Every row gives one point. To make a cloud, some directions were put in groups of two or more. Within a group, all points are equally far from the middle, so they leave a hole (a ring in 2 directions, a hollow ball in 3). The other directions are filled evenly. Then the cloud was stretched, turned, moved and blurred a little. How many holes are there, and how many directions does each take, smallest first?

Cloud (14 x 2):
[[ 0.08  0.29]
 [-0.05 -0.45]
 [-0.31 -0.28]
 [ 0.62  0.17]
 [ 0.56  0.03]
 [ 0.38  0.32]
 [ 0.30 -0.25]
 [ 0.38  0.25]
 [ 0.33  0.04]
 [ 0.64  0.25]
 [-0.20  0.05]
 [ 0.30  0.24]
 [-0.36 -0.16]
 [ 0.08 -0.21]]
Holes: 0

Cloud:
[[-0.57 -0.26  0.14  0.20]
 [-0.39 -0.42 -0.30  0.27]
 [ 0.46 -0.11  0.53 -0.12]
 [ 0.06  0.35 -0.16 -0.34]
 [ 0.40  0.05  0.27 -0.03]
 [ 0.69  0.02  0.15  0.18]
 [ 0.47  0.42  0.47 -0.04]
 [-0.19 -0.33 -0.45 -0.43]
 [-0.12 -0.17  0.07 -0.26]
 [ 0.26 -0.09  0.36  0.19]
 [-0.19  0.57 -0.02 -0.08]
 [-0.43  0.26 -0.03  0.17]
 [-0.21 -0.52 -0.08  0.43]
 [ 0.02 -0.15 -0.07 -0.59]
 [ 0.54 -0.27  0.09 -0.65]
 [ 0.50  0.26  0.30  0.08]
 [ 0.18 -0.26 -0.22 -0.06]
 [ 0.04 -0.13  0.56  0.10]
 [-0.30 -0.02  0.02 -0.46]
 [ 0.18 -0.46  0.41 -0.24]
 [ 0.64  0.02 -0.23  0.12]
 [ 0.46  0.00 -0.22  0.49]
 [ 0.13 -0.31 -0.21 -0.61]
 [ 0.07 -0.39  0.28  0.22]
 [-0.29  0.42 -0.15 -0.04]
 [-0.56 -0.27  0.10  0.02]
 [ 0.17  0.19 -0.46  0.07]]
Holes: 0

Cloud:
[[-0.73 -0.27 -0.25 -0.21 -0.09 -0.24]
 [-0.58 -0.40  0.27 -0.15 -0.08  0.50]
 [ 0.56 -0.02 -0.28  0.53  0.12  0.02]
 [ 0.36 -0.05 -0.28  0.35  0.39  0.00]
 [ 0.39  0.21 -0.04 -0.03  0.04 -0.17]
 [ 0.07 -0.15 -0.12  0.13 -0.15 -0.42]
 [-0.64 -0.07  0.29  0.01 -0.20 -0.05]
 [ 0.12 -0.43  0.02  0.48 -0.07 -0.16]
 [ 0.42 -0.36 -0.29  0.31 -0.18 -0.01]
 [-0.54  0.07 -0.80 -0.26  0.01 -0.14]
 [ 0.29 -0.11 -0.17  0.19  0.43 -0.10]
 [ 0.01 -0.05 -0.02  0.17 -0.53  0.51]
 [-0.26  0.25 -0.21 -0.29  0.13  0.31]
 [-0.78 -0.02  0.02  0.19  0.31 -0.07]
 [-0.10 -0.30  0.25 -0.59  0.10 -0.42]
 [ 0.74  0.01 -0.10 -0.09 -0.15 -0.33]
 [-0.33 -0.46  0.30  0.21 -0.29  0.04]
 [-0.11  0.03 -0.11 -0.58  0.04  0.63]
 [-0.26 -0.23 -0.03  0.06  0.25  0.41]
 [-0.25  0.33 -0.16  0.27  0.62 -0.24]
 [-0.22 -0.04  0.38 -0.08 -0.61 -0.19]
 [ 0.07 -0.19  1.00  0.19 -0.13 -0.01]
 [-0.63 -0.55 -0.03 -0.36 -0.12  0.65]
 [-0.27 -0.14 -0.04  0.33 -0.61  0.11]
 [-0.62 -0.23  0.25 -0.31  0.03  0.09]
 [ 0.16 -0.27  0.10 -0.04  0.00 -0.10]
 [ 0.10 -0.47  0.14 -0.22  0.28  0.03]
 [-0.21 -0.07 -0.57  0.25  0.06  0.22]
 [ 0.18 -0.33 -0.37 -0.30  0.20  0.06]
 [ 0.34 -0.20 -0.07  0.01  0.11  0.37]
 [-0.41 -0.44  0.61  0.05  0.06  0.12]
 [ 0.53 -0.17 -0.04  0.06  0.59  0.20]
 [-0.16  0.15  0.13  0.00  0.23  0.45]
 [-0.22 -0.42  0.17  0.11 -0.25 -0.30]
 [-0.83 -0.19 -0.10  0.02  0.26  0.66]
 [ 0.38 -0.31  0.11 -0.23 -0.67 -0.16]
 [-0.22 -0.10  0.31 -0.41  0.47  0.55]
 [ 0.02  0.23  0.24  0.05  0.43  0.04]
 [-0.22 -0.30 -0.03 -0.45  0.25 -0.20]
 [-0.75 -0.56  0.25  0.43  0.15  0.32]
 [ 0.08 -0.02  0.34 -0.05  0.50  0.01]
 [-0.16 -0.27 -0.78 -0.16 -0.10 -0.12]
 [-0.55 -0.05 -0.03  0.01 -0.52  0.08]
 [-0.12 -0.79 -0.07 -0.31 -0.36  0.09]
 [-0.40 -0.07 -0.39 -0.08 -0.17  0.01]
 [ 0.45 -0.32 -0.01 -0.18  0.04  0.34]
 [-0.18  0.16  0.19 -0.33 -0.26  0.20]
 [-0.68 -0.35  0.29  0.13  0.39  0.11]
 [ 0.23  0.12 -0.17  0.12 -0.31  0.23]
 [ 0.36 -0.09  0.19 -0.15  0.15 -0.02]
 [-0.55  0.15  0.14  0.01 -0.64 -0.59]
 [ 0.36 -0.31 -0.45  0.49 -0.47 -0.01]
 [-0.20 -0.15  0.38  0.10 -0.05  0.37]
 [ 0.47 -0.25  0.03 -0.10 -0.17  0.24]
 [ 0.03 -0.59 -0.31 -0.04  0.20  0.38]]
Holes: 0
